Each row is a point. A path goes straight from each point to the next, and from the last back to the first. The post is the endless flat space through its rows: a point in 2 columns, a line in 3, a plane in 4, and so on, so that a path can go around it. Count how often the path circles the post. Going back the other way cancels.
In the rows, zero is written as 128.

Post:
[[127 119]]
Path, 21 rows:
[[146 168]
 [158 135]
 [155 194]
 [100 156]
 [ 72  94]
 [ 92  48]
 [178  63]
 [162  95]
 [171 100]
 [145 136]
 [177 188]
 [156 117]
 [132  78]
 [ 70  46]
 [ 91 129]
 [ 81 111]
 [ 76  61]
 [133  98]
 [112  72]
 [ 84 105]
 [ 88 150]]
Times around: 0

Post:
[[120 121 172 155  96  42 120 154]
 [ 98 138 139  77 145  56 154 127]
 [120 153 190 145 158  18 114 109]
 [199 131 130  95 125 148  70 170]
 [167 107 162  92 127 189  99 154]
 [203 149 123 142 128 162 102 149]
 [106 150 117  85 122 136  97 137]]
Path, 22 rows:
[[167 235  91 131 190  77 128 143]
 [171 112 199 148 163  66  69 144]
 [183  92  92 118 132 114  72 144]
 [194 125 149 127  97  93 115 130]
 [153 129 194  81 114  71  87 182]
 [180 119 181  79 152 109  64 194]
 [151 165 147  40 158 130  79 145]
 [120 111 189  36 136 106 228 183]
 [243 102 177 130 158 109 130 208]
 [155 119 185 151 205  74  18 100]
 [163 153  98 188 120  88  83  88]
 [127 161 124  69  89 121 128 127]
 [197 127 165 122 119 166  87 174]
 [125 110 233 136 158  86  77 146]
 [ 99 140 101 101 149  78 117 173]
 [ 63 102 166  81 109 145 159 178]
 [158 133 108 122 133  86  93 158]
 [163 104 177 103 174  98  81  90]
 [178 132 175 122  87 170 110 124]
 [236 135 149 137 136 170 138 164]
 [131 137 171 115 145  69 141 182]
 [ 94 166 198  48 155  78 107 145]]
Times around: 3

Post, 13 rows:
[[133 106 131 160  44 140 127 137 114 123 123 116 148  84]
 [135 163 134  84 131 138 157 164 116 153 180 164 105 183]
 [ 90 104 133  81 125  95  72 141 148 145 147 160 122 135]
 [129 110 127 249  53 112 163 108  62 164 155  59 154  56]
 [148 112 126  89 114  78  91 181 121 146 129 175  95 187]
 [146 132 102 108 101  81 204 149 104 117  54  98 144 179]
 [173 138 132  85 113  98 116 182 146 144  90 101 189 140]
 [168 173 147  46 134  92 152 166 153 166 138 172  79 120]
 [159 131  92 131  89  81 155 157 117  94 129 111 170 138]
 [178 112 149 176  97 137 118  75 138 129 170  87 138 106]
 [145 115 103  92 135 114 139 161  73 161 127 170 116 113]
 [120 129 138  97 149 117 138 208  69 113 114 155  94 107]
 [168 158 113 193  89 135 108  94 150 120 116 109 163 118]]
Path (18 x 14):
[[178  59  65 150  99  61 108  97 156 126 163 192 102 108]
 [126 121 107 112 134  85 141 168 139 152 155 126 109 166]
 [ 93 118 102 126 167 109 165 112  59 109 138 127  92 148]
 [130 119 165 109 108 113  80  74 147 135 189 116 129 100]
 [165 108 171 130  76 110 141 170 105 111 161 138 106 125]
 [128 143 130 141 167 164 143 152 104 126 157 147 134  83]
 [146 124  88  74  93  85 188 144 143 193 180 106 158 139]
 [ 95  96  95  61 117 102 109 183  91 163 114 119 122 122]
 [147  87 146 206  49 101 147  67  81 218 154  69 103  39]
 [193 120 169  57 113 107  77 170 153  85  88 161  84 148]
 [ 88 104 153 190  84 133 157 152  45 164 141 114 116 101]
 [150  74  74 101  94 118 152 165 126 156 112 170 180 145]
 [117 123  95 120 123 104 114 160 151 154 130 123 148 115]
 [121 138  48 117  97  59  36 138 131 108  88 155 128 135]
 [ 99 135 142 107  49  76  67 137 146  89 111 110 120 115]
 [ 80 131 103 105  69  92 152 126 108 154 150 118 124 112]
 [115  94 171 136  74 165  97 102  67 144 129 123 117 171]
 [207 145 171  94  66 175  68 180 168 127 137 213 151 112]]
Times around: 3

Post (17 x 18):
[[173 138  72 169 143 134 242 152 114  91 143 162 114  75  26 164  86 159]
 [128  55 111 161  90 102  67 117 150  67 139  72 146 142  94  85 123 122]
 [152 138 118 103 102 180 143 165 125 173 160 176 117 173 138 130 114 110]
 [162 130 139  69  99  73 115 172 133 120 156 136  67 111 145 132  95 188]
 [140 147 102 131 130 209 152 197 132 116  99  99 109 198  77 180 164  70]
 [148 159 142 188 116 204 130 124 145  65 212 165  98 127 125 154 130 179]
 [114  92 132 176 146 160 142 133  94 176  75 119  83  99 129  83 177 105]
 [176 118 128  87 130 115  25 139 130 155 229 135 116 127 151 148 129 156]
 [126 162 151  43 100 128 163 154 173 131  98 184 158 102  67 220  71 118]
 [124  93 174 123 185 208 160 149 114 194  72 167 179 213 101 145 173 169]
 [106 160 122 133 150  97  51  97 107 172 133 120 131 135 171 118 197 175]
 [166 112 103 111 140 123 186 100 143 110 184  67 136 121 116  82 129 187]
 [148 206 147  82 112  97  89 192 123 103 225 166  62 112 126 121 190 110]
 [ 94 102 100 152  81 184 126 147 173 116 184 181  67 110  86 122 153 209]
 [ 87  97 134 186 120 125 161 187 122 131  56  94 180 109  85 183 128 127]
 [172  66 178 105  73 161 142 127 144 105 142 168 168 190 131 189 166 139]
 [ 84 106 129 200 178 121 134 137 126 132 134 101  62 143 146  91 206 120]]
Path:
[[122  51 155  87  95 178 170 157 143 169  98 110  96 146 145 249 142  89]
 [112  78 140 170 188 105  21 149  93  84 165 116  51  90 138 175 228 169]
 [121 116 135 151 172 129 213 156 168 146 130 142 127 106 121 154 141  91]
 [125 159 151 189  61 150  68 156 119 143  59 158 107 142 134  95 189 108]
 [166 129 185 171 130 195 154 135 128 177 146 176 102 135 122 152 144 135]
 [160 154 124 133 128  51 124 177 114 150 113  95 225  95 130 166 155 138]
 [136  73 138 149  50 121 152 131 134  74 175  52  88 108 207  39 178  77]
 [193 191 111  97 107  45 172 112  31 152 217 183  87  66 169 103  73 229]
 [161 175 191 131  82  87  42 124 111 158 201 146 112 122 170 121 132 120]
 [187 123  98  97 114 126 121 130 156 126 178 162 179 152  60 163 159 178]
 [132  53 130 172  92 204  88 212 162  93 173 111  21 203 195 132 151 170]
 [ 73 155 147 125 132 132 145 134 104 135 143 173 121 127 180 142 110 130]
 [ 75 148 126 106 133 109  97 173 102 145 201 172 127  84 123  98 130 139]
 [166  68 127 160 131 202 150 163 112 172 161 119 159 100 167 146 190 165]
 [205 106 149 151  80 134  99 203  98  83  80 192 163 114  31 132 121  62]
 [184 141 174 165 101 143 160 153  94 137 134 180 141 185 154 157  94 156]
 [178  57 175  20  67 104 154 110 125 150 195 165 145 180 164  67  84 101]
 [110  84 132 113 148  97 147 138  87 146 168 177 131  89 131  67 133 206]
 [135 110 127 183 104 143 154 127 159  45 122 167  49  92 130  65 161  48]
 [145 129 181 162 102 166 173 115 170  66 126 182 160 228  78 152 242  94]
 [116 121 107 134 150 131 167 141 174 159 140 156 125 120 142 105 152 117]
 [112  57 147 153 114 110  84 195 110  74 122 122 151 141 127  63 115 199]
 [119  92  91 123 142 220  99 123  94 147 143 149 148 232 104 126 232 221]
 [179 142 112 157 132 178  83 148  92  86 114 219  34  95 109 147 161 120]
 [176 134 136  75 125 166 216 140 146 165 118 147 207  86  46 169 164 203]
 [156 172 104  95 134  75 116 147  77 207 144 146 132 149  83 158 222 203]]
Times around: 1

Post:
[[146  26  73  83 127 145  98 187 195  98 100  81 100 157 185 130 138 104]
 [104  92 112 143 147  79 129 157 122 162  78 177 139 113 115 118  86  77]
 [121  91 114 139 119 107 167 127 140 171  98  89 157 179 132  85 109  81]
 [147 110 189 112  91 158 162 113 148 143 107 144  83 122 146 101 173 144]
 [ 96 159 160 129 105 160 131 106 110 113 170 109 123 116 208 118 174 189]
 [120 117 135 101 134 136 161 127 150 159 107  78 170 141 183 174 160 121]
 [152 123 122 119 150 175 124 112 110 128 105 163  57 150 125  92 162 142]
 [108  86 131 111 114 147 158 115 155  91 100 119 117 109 104 116 135  82]
 [133 192 112  80 132  48 128 129 145 131 113 185 195 101 114  68 121 139]
 [123 123 120 169 117 101  86 178 148 155 104 155 155  88  96 124 102 160]
 [129 139 158 158 128 146 175 175 150  72 127 138 153 161  87 143  80 192]
 [170 112 140 141 139 119 128 165 149 145  41 101 117 136 131  74 108  87]
 [130  92 112 140 133  65  88 135 129 112 137  97  96 156 106 119 164 128]
 [108 170 116 119  66  83 147 150 118  83 155 126 123 133 112 117 159 148]
 [162 138 143 217  80  88 187 107 156 135 112 139 175 150 136 136 171 163]
 [ 95 233 132  94 119  57  90 132 141 134 117 189 191 135 127  88  97 134]
 [139 148  83 139 156  74 103  99 141 143 180 128  88 115 118 115 155 124]]
Path:
[[149  94 140 133 153 129 101 102  95 106 106 144 126 174 119 100 136  91]
 [159 111 132  74 170 162 178 168 144 131 119 157 169 134 146  82 151 194]
 [107  88  68 187 118  83 127 168 139 116 145 136  99 143  87  91 100 128]
 [166  95  67 142 170  93 155 163 187 146  52 102 131 118 190 128  80  68]
 [159  90  75 123 139  92 170 162 150 127 126 132 169 103 188  98  96 111]
 [118 169 183 133 174 172 132  73  90 197 101 137 148 133  70  75 139  80]
 [131 178 123 153  19 144 137  94 183 128 141  99  83 128 120  57 249 154]
 [103 139  89 104 170 151 180 106 132 154 114 162 162  76 249 201 167 130]
 [190 117 152 133  81 102 204 119 162 117  81 133  92 164 205 107 122 113]
 [123 121 177  93  74 117 146 178 142 124 121 116 156 105 146  63  84 138]
 [169 128 119  78 150 101 125 143 100 117 123 142 176 106 152  75 146 166]
 [173 214  64 158 200  69 164 206  90 165 119 131 230 121 138 125  83 170]
 [ 97 242 116 137 159  89 144 104 143  79 131 224 176  73  37 146 139 176]
 [132 160 175 124  69  89 127 180 132 162  47  40 136 155 132  93 132 166]
 [149 105 127  96 139 131 117  58 123 223 100 168 152 103 180 129 170 104]
 [124  84 171 163  97 187  77 187 123 117 144 133 154 118 105 141 119 209]
 [112 104 111  56 102 152 155 181  94  82 120 210  26 119 109 150 209  87]
 [126  73  53  91 154 195 121  74 146 211  95 214  73 151  90  94 216  78]
 [126 125 155 145 142 104  65 127 154 142 148 109 133 162 155 150 179 118]
 [ 89 131 140 104 171  85 109 122  87 109 131 161 155 100 102 185 138 136]
 [109 143  67  74  96 107 132 174 124 131  52 147 145 171 106  77  85  83]
 [124 167 146 110  96 100 127 133 151 153  82 160  89 112 111  54 112  86]
 [162 102 120 200 103  73  78 153 219 162 117 128 125 135 103 130 152 158]
 [151 149  88 158 159 184 109 156 147 130  47 200 113 149 113  93  90 161]
 [175 181 158 180  28  56 127 145 150 127 122 119 100 101 119  88 131 167]]
Times around: 3

Post:
[[110  96 150 172  85 132 106 162 103 136 133 128 113 128 108 140 144 126]
 [120 136 159 132  72 166 173 121 159 124 155 149  97  67 127 144  84 163]
 [115 128 132 107  91 146 142 137 118  86 158 131 113 122 100 127 129 105]
 [143 128  99 148 135 154 104 157 134 104 163 140 148 136  99  74 114 133]
 [155 167 163 103 125 113 108 121 118 117 153 132 165 102 132 136  97 120]
 [117 163 125 107 135  71  97 119 194 116 107 128 120 105 157 125 161 160]
 [110 120  90 107 142 142 150 124 145 149  86 138 137 118 113 128 125 107]
 [112 125 131 107 145 114 128 124 135 157 146 124 118 124 100 108 129 102]
 [ 98 136 159 129 141  84 159 121  96 174 117 129 139 153 124 123 176 188]
 [139  89 160 176 110 160 154 126  70 115 147  85 140 105  74 116 102 165]
 [128 179 113 127 109 135  71 128 125 121 131 105  86 117 130  98 145 148]
 [165  66 129 157  69  90 101 141 166 112  98 118 123 172 108 133 137 101]
 [137  78 148  90 135 103 135 151  74 152 113 101 121 155 118 108 149 126]
 [102 144 135 111  92 114 119 106 104 114 122 142 121 111 160 183  56 145]
 [136 139 133 138 119 141 138 153  99 110 144 118  91 128 114 150 106 110]
 [139 128 156 107  84 122  88 146 168 105  94 123 158 143 107 147  72 102]
 [167 147 154 142 114  93  65 126 131  78  85 112 167 112 105  53 111 111]]
Path:
[[116  82 140 110  72 126 121 136 164 139 138 104 122 126 131 140 116 168]
 [148 127 159 114  65 190 115 130 164 130 166 114 163  84 116 180  87 121]
 [102  57 136 165  88 162  99 145 140 125 138 126 149 157 103 137 118 113]
 [141 138 115 117 127 138 166 131  95 102 105 106 121 146 164 162  96 148]
 [148 110 190 176  33 193 134 142 136 108 174 102  75  87  80 154 124 121]
 [226 163 165 111 115 135  91 153 115   7 104 115 143  93 100  90 132 101]
 [107 147 177 141 118 160 144 173 117 185 155 115  97  91  75 126 135 145]
 [117  99 113 162  95 113 116 144 106 164 153 115 178 144 108 170 107  94]
 [141 173 132  96 115  89  89 128 179  84 139 117 120 106 150 114 109 144]
 [124 117 141 164  73  78  68 140 167  56 116 151 187 120 155 131 165 102]
 [144 133 128 136 148  61  83 128 120 112 129 125 114 148 147 131 133  97]
 [146 133 148 155 160 109 132 141 147 151  90 133 109 129 110 106 136 151]
 [169 143  80  81 142  97  83 126  87  98 117 135 144 112 144 130  79  83]
 [154  80  96 190  73  62 109 126  93  76  66 125 134 117 138 153  91  91]
 [ 87 135 134 102  98 138 131 151 119 152  99 104 115 136 137 168  91 111]
 [132 140 118  74 164 121 110 149 100 100 114 121  87 128 178  96 140 112]
 [127 118 125 116  91 169 121  82 111  61 132 114 100 117  97  99  81 164]
 [ 94 135 121  85 128 135  63 158  97 183 112 145 113 158 108 145 125 138]
 [128 157 173  86 109 133 119 181  70 159 168 123 120 132  80 115  98 108]
 [202 115 132 127 103 130  98 185 127  65 189  93 117 114 144 111 137 136]
 [102 112 113 133 148 130 157 122 178 145 119 139 149  74 145  77 182 157]
 [137 106 135 197  72 159 113 111 138  72 122 142 146  93 137 146  96 147]
 [124 119 130 111 133 172 102 116 122  77 165  94 121  85  84 126 106 150]
 [102 108 110 107 110 110  77 135 170 105 129 173 175  95 131 110 125 147]
 [119 158 144 120 115 126  62 147  97 111 125 103 126 105 104 133 109 102]
 [ 90 108 134 156  78 190 130 208  95 145 208  62  20 116  78 158 152 144]
 [135 149 103 121 148  82  70 154 102  73  48  78 150 183 134 137 119  90]
 [142 140 142 173 137 167 141 133  80 110 164  92  79 124 102  73 178 126]
 [121 129 126 130 151 153 131 113 139 166 159 124 120 113  95 150 137 133]
 [122 154 116  82 138  53  84 108  62  53 111  98 105 125 158  96 178 166]
 [139 170 140 163 115  28  93 151 110  66  42 144 166 116 135  73 153 150]]
Times around: 5

Post, 17 rows:
[[127 116 156  99 120 103 108 113 133 180 127 128  86 174 123  95 125 170]
 [136 122 142 142 163 171 117 140 172 172 143 113 152  72 113 134 216 144]
 [148 196  91 116 101 153 110 124 167 152 151 139 141 106 115 136 160  84]
 [172 114 143  99 122 149  88 139 128 136  78 191  92 153  80 181  99  68]
 [ 93 113 179 124 130 146 116 147 161  78 101 128 153 137  94 105 114 185]
 [132 154 105 172 164  74 138 150 111 181 155 141 125 142 157 102 118 171]
 [ 90  98 158 162 138 148 102 156 193 108 153 185 185  67 117 105 143 161]
 [137  93 136 137 133 127 161 141 197 120 180 132 134  99 116 170 136 152]
 [127 131 166  90 141 100 128 130 120 125 118 148 154 147  75 102  99 100]
 [ 84 153 121 120 114 132 113 188 147 132 113 165 177 107 105  90 159 145]
 [141 147 115  90 126 126  96 150 133 135 154 148  70 203 138 149 151 114]
 [130  84 102 104 167 147  98 119 137  98  85 190  97 195 149 139 116 131]
 [ 72 110 194 121 114  72  97 101 147 144 120 117 120 127  96 133 114 170]
 [110  94 127 159 150  96 111 158 121 131 133 104 130 107 141 117 102 110]
 [102 142 167 113 149 119 102 154 151 183 107 142  91 167 130 145 117 104]
 [132 154 145 102 140 145 125 145 142 162 156 127 152  50 135 159 144 181]
 [125 106 164 114 112  97  95 111 108 174 154 142 215 146 106 123 110 109]]
Path (30 x 18):
[[133 133 111  80 125 156  75 125 137  85 159 146 167 153 100 138 172 141]
 [107 148 114 100 121 154 141 160 162 118 117 128 127 114  89 140 130  85]
 [ 79 109 187 135 130 153  90 158 213 170 149 183 144  65  82 125 121 167]
 [106  37 171 146 148  69  85 149 153 185 207 131 166 147 112 129 170 202]
 [ 87  91 152 129  94 110  66 109 168 103  81 111 181 124 128 202 127 145]
 [201  67 174 175 153 121 144 160 144 125 182 166 127 121  93 106 134  50]
 [121 171 165 108 162  97 126 147 123 145 125 168  84 153  94 161 106  99]
 [ 82 109 132 171 149 110 102  93 163 166 151 150 128 145  94 122 176 194]
 [ 98 164 134  62 147 158  89  73 162 116  34 174 209 188  70 139  97 118]
 [ 96 125  83  90 128  75  91 140 111 145 134 130 153 106 175 143 116 122]
 [ 93 147 140  51  71  94  69 152 131 121 111 160 139 176 123 152 164 162]
 [135  93 195  83 120 135 101 147 162 179  41 110 118 148  62 139 108 150]
 [113 172 157 136 148 150 128 158 163 171 100 124 139 116  98 101 104 151]
 [114 125 177 140  87 103  99 154 114 169 189 112 156  60  77 154 112 115]
 [168 137 126 169 113 178 143 197 169 115 153 187 165  43 126  99 140 101]
 [203 101 146 158 176 151 192 135 167 197 159 186 166 121 101 120 122 100]
 [143 137 144 101 126 147 118 109 149 146 124 109 120 147  74 144 124  67]
 [138 133 150 154 139 143 105 115 177 185 177 185 195 204  93 139 102  77]
 [154 117 146 125 161 116 140  50 123 175 145 190 140 197 113  73  88 136]
 [125 134 165 128 168 180 123 146 158  83  90 175 174 187 125  42  84 128]
 [100  54 159 156  65  72  72 117 188 170 221 116 140 176 140 136 175 118]
 [167 144 154 129 113 144  76 131 146 130 141 130  92 196 116 157 129 137]
 [145 100 151 138 146  97 135 148 139 127 148 165 140 114 125 108 110  95]
 [165 120 151 146 105 130 120 154 113 141 122 189 134 178 133  74  81 116]
 [169  97 137 158 107 207  96 160 210 113 105 169 124 129 104 111 154 134]
 [122  95 157  98 138 114 160 166 156 119 143 111 151 124 114 107  98 175]
 [132 139 129 106  81 129  57 155 118 117 113 159  99 142  85 181 107 107]
 [121 110 130 152 166  92 133 132 148 249 172  74 164  64 126 122 193 164]
 [142 137 152 100 157  81 143  83 174 118 134 172 148 114 124 133  93 153]
 [141  92 114 121 165 119  83 126 152 129  74 118  68 135 144 153 157 133]]
Times around: 0

Post (17 x 18):
[[ 99 154 175 140 153 151 123 157  86 141  86 129 141  75 133 121 124  83]
 [106 148 159 131 157 178 105 153  91 112 136 113 159  99 104  52  73 113]
 [122 135 148 136 107 142 139  90 173 114 126  99 111 166 150 133 133 153]
 [ 99 132  94 143 104 112 115  74 156 100 103  97 120 166 122 136 175 197]
 [130 187 161  62 133 108 127 175 138 131 119 144 154 102  87 122 121  92]
 [139 143 112 136 104 158 130  69 163 142 116  71 136  89 110 123 149 173]
 [115 119 186  85 156 139 128 131 103 111 109 108 150 111  74 171 137  98]
 [135 146  85 118  98 165 113  58 174 114 122 132  89 130  94 139 172 142]
 [123 143 197 125 111 116 136 167  61 109 141 116 124  92 105 104 121  98]
 [117 112 104 115 128 184 123  89 149 147 131 153 118 133 155 128 167 208]
 [110 160 157 157 109 132 118 131 102 132 154 137 193  92 117 114 105  96]
 [186 135  74 162 113 187 117 124 182  88 144  98 136 143 113 121 204 180]
 [109 114 144 150 167 107 142 171 108 139 138 150 132  80 103 102 101  98]
 [146 151  53 125 122 165 147  89 127 130 132  88 106 164 134 136 153 172]
 [131 174 209 122 186 127 128 141  95 125 115 136 110 134  79 156 122 153]
 [104 154 143 109 155 149 157 126 109  95 119 160 152  57 134 117  89 109]
 [158  90  88 163  77 152  97 101 155 113 100 125 110 139 129 175 128 212]]
Path:
[[150 184 132 117  86 114 141  93 118 117 118  96 100 145 146 116 142 135]
 [129 186 127 139  95 131 123  51 135 113 125  16 159  57  84  78 111 178]
 [114 147   7 170 134 107 112 127 109 126 135 155 147  65 111 163 101 183]
 [ 51 178 208 131 124  67 162  99 114 167 134 104 141  79  86 129 156  72]
 [118 175 192  67 139 129 204 146 103 149 173 159 161  84  93 129 218  80]
 [102  92  66 195 128 137 116  96  81 126  62  84 139 107 130 135 155 145]
 [148 177 170 137 139 161 104  99 120  78 135  88 135 133 122  85 145 171]
 [136 162 139 191 154 166 100 105 111 174 113  83 142 153 155  98 124 124]
 [110 136 150  89  85 165 170  44  76  99  60 144 107  46 125 147  74  66]
 [167 139  97 121  50 130 143 176 131 124 147  95 150  95  59  99 134  88]
 [102 146 118 185  99 154 104 141 147 180 114  93 142 102 112 117 142  99]
 [110  88  93 135 121 192 107 163 152 113 112 152 108 145 119  91 154 197]
 [138 115 117 156 163 130 142 111 134 107 101 175 160 127  83 162 124 169]
 [ 83 104 154  62 215 171 177 121  80 136 136 177 161 138 174 144 145  84]
 [104 136  88 122 110 162 127 115 101 130 132 127 166 119 183 115 114 138]
 [138 141  64 114 128 188 109 112 131 103 182 113 134 136  99  94  99 221]
 [119 107 191 152  83 125 124 145 173 128 111 130  89 119  91 171 179 100]
 [109 125 141 173 140 155 150 172  59 162  47  98 161  77 152 154 110 135]
 [ 90 127 141 173 150 155 133 103  47 100 106 139 145 202 163 107 153 188]
 [ 90 168 136 115 101 111 130 104  80 157 124 160  86 171 179 133 177 170]
 [ 52  83 110 177 115 105  57  88 140 112  76 115 110 144 166 126 101 158]
 [164 131 140 141  85 144  96 137  90  89 125 186 104 182 150 195 208 173]
 [174 114  82 181 138 219 155  76 118  85 120 131 174  80 127 141 135 130]
 [159 136  98 176 100  72 169 117 167 114 115  88 137 121  78 122 132 186]
 [117  93 123  90 130 116 160 133 123 137 106 147 125 164 160 113 123 107]
 [131 129 163 141 109 119 140 108  45 167 137 102 149  75 142 148  77 120]
 [120 126 172  88 203 167 135 125 176 123  81 148 114 114 135 130 161 137]
 [158 147 133 135 138 136 158 143  99 120 146 179  76 131  92  91  81 125]
 [109 161 126  99 150 108 126 139 154  97 103  85 174 150  81 123 129 165]
 [ 79 111 171 179  67 167  89  72 125 133 105  51 147  91  92 136  89 189]
 [101 104 193 119 111 128 152 129 154 159 137 165 143  22  55 120 146 107]
 [144 118 144 166 142 142 188 160  70 123  81 109 123  86 169 108  84  89]]
Times around: 2

Post, 17 rows:
[[109 137 149 122 157 144 118 130 126  97 143 149 123 128 145 170 159 113]
 [160 129 118 102 120 162 144 132 164 148 130  91  98 134 112 202 168  94]
 [120 146 141 140 159  94 158 134 143  83 131 111 122 143  98 178 114 119]
 [ 79  82  39  95 132 117 135 145 123 114 152 113 167 136 169  76 128 164]
 [130 138 118 139 141 132 156 140 127 105 142 151 141 119  97 156 139 140]
 [153  84 135 114 141 121 112 134 120 139 170 116 142 123 108 152 157 117]
 [128 101 151 123 169 147 142 107 110 168 152 115 156 113 133 129 163 143]
 [104 109 126  83 128  87 162 160 175  89 138 111 142 111  82 122 148 119]
 [132 127  92 102 161 105 118 158 101 139 161 129 166 149 161  59 157 169]
 [138 138 126 114 145 104 163 139 134 108 171 146 132 112 135 161 133  96]
 [105 119 102  81 139 107 160 115 103  71 138 116 150 143  95 142 137 130]
 [ 82 109  50 116 164  95 120 137 126 140 171 134 151 161 132  56 154 135]
 [100 145 129 105 126 114 132 145 108 126 141 121 124  88 111 164 132 131]
 [160 147  99 104 173 112 118 126 160 107 130 122 128 112 117 162 135 107]
 [132 133 136 132 118 109 142 122 104 100 121 151 129 115 132 144 143 108]
 [113  95 109  58 116  64 150 126 169 104 146 134 153 144 107 147 130 137]
 [120 101 140 121 129 170 123 115 113 155 160 132 135 132 112 101 115 131]]
Path (23 x 18):
[[138 109 142 102 155 148 122 131 152 144 144 142 141 154 117 143 186 101]
 [179  77  61  68 171  73 174 157 127 125 173  97 173 131 134 177 180 142]
 [147 178 148 178 155  90 152 211 179 172 103  96 148  65  64 115 122 144]
 [ 95 187 138 163 153 164 122 103  83  85 124 121 143 149  84 116 116 146]
 [127 142 126  73 133  69 118  96 249 123 126 139 131  98  92 168 140 105]
 [125 129 125  98 128  80 160 105 161 126 148 142 161 111 180 127 164  98]
 [163 213 102  76 129 154 186 148 145 101 130 112 108 115 145 158 114 147]
 [126 123 114  90 172 150 114 132 155 184 120  86 135  54 128 128 114 174]
 [128 137  94 142 196 155 125 164 108 169 131 124 135  67 149 112 107 124]
 [132  70  88  67 144 100 128 158 145  93 166 114 136 110 127 110 165 146]
 [121 128 124 109 156  65 122 156 132  64 174 108 127 138 117 153 201  81]
 [132 124 134 120 151 143 170 107  71  84 173 162 163 109 129 114 180 117]
 [115 117  63  77 180  84 159 130 109 101 164  92 133 138 151 143 143 149]
 [104 143 126 110 161 120 157 132  97  69  91 136 141  73 136 166 182 116]
 [ 86  89  98  77 131 119 100 156 147 154 138 107 134 106 101  40 165 103]
 [148 130 129 120 183  61 147 162 140 133 181 116 138 147 101 112 120 150]
 [132  89 146  77 186  45  85 143 144 133 172 132 123 123  78 125 153  88]
 [128 117 165 102 140  90 121 167 114 112 126 102 135 125  97 205 104 118]
 [ 52 138 172 136  95 140 168 136 139 111 110 120 128 133  85 140 130 100]
 [113  69 109  47 140 159 126 149 122 128 177 166 159 133 107 104 139 145]
 [110 109 146  76 108 131 120 139 106 132 161 142 132  85 136 145  97 154]
 [150 116 127  93 133  84 160 104 146 110 153 133 150  99 129 149 154 129]
 [116 162 107 123 147  85 107 168 136 111 181 105 143 147 130 116 118 120]]
Times around: 0
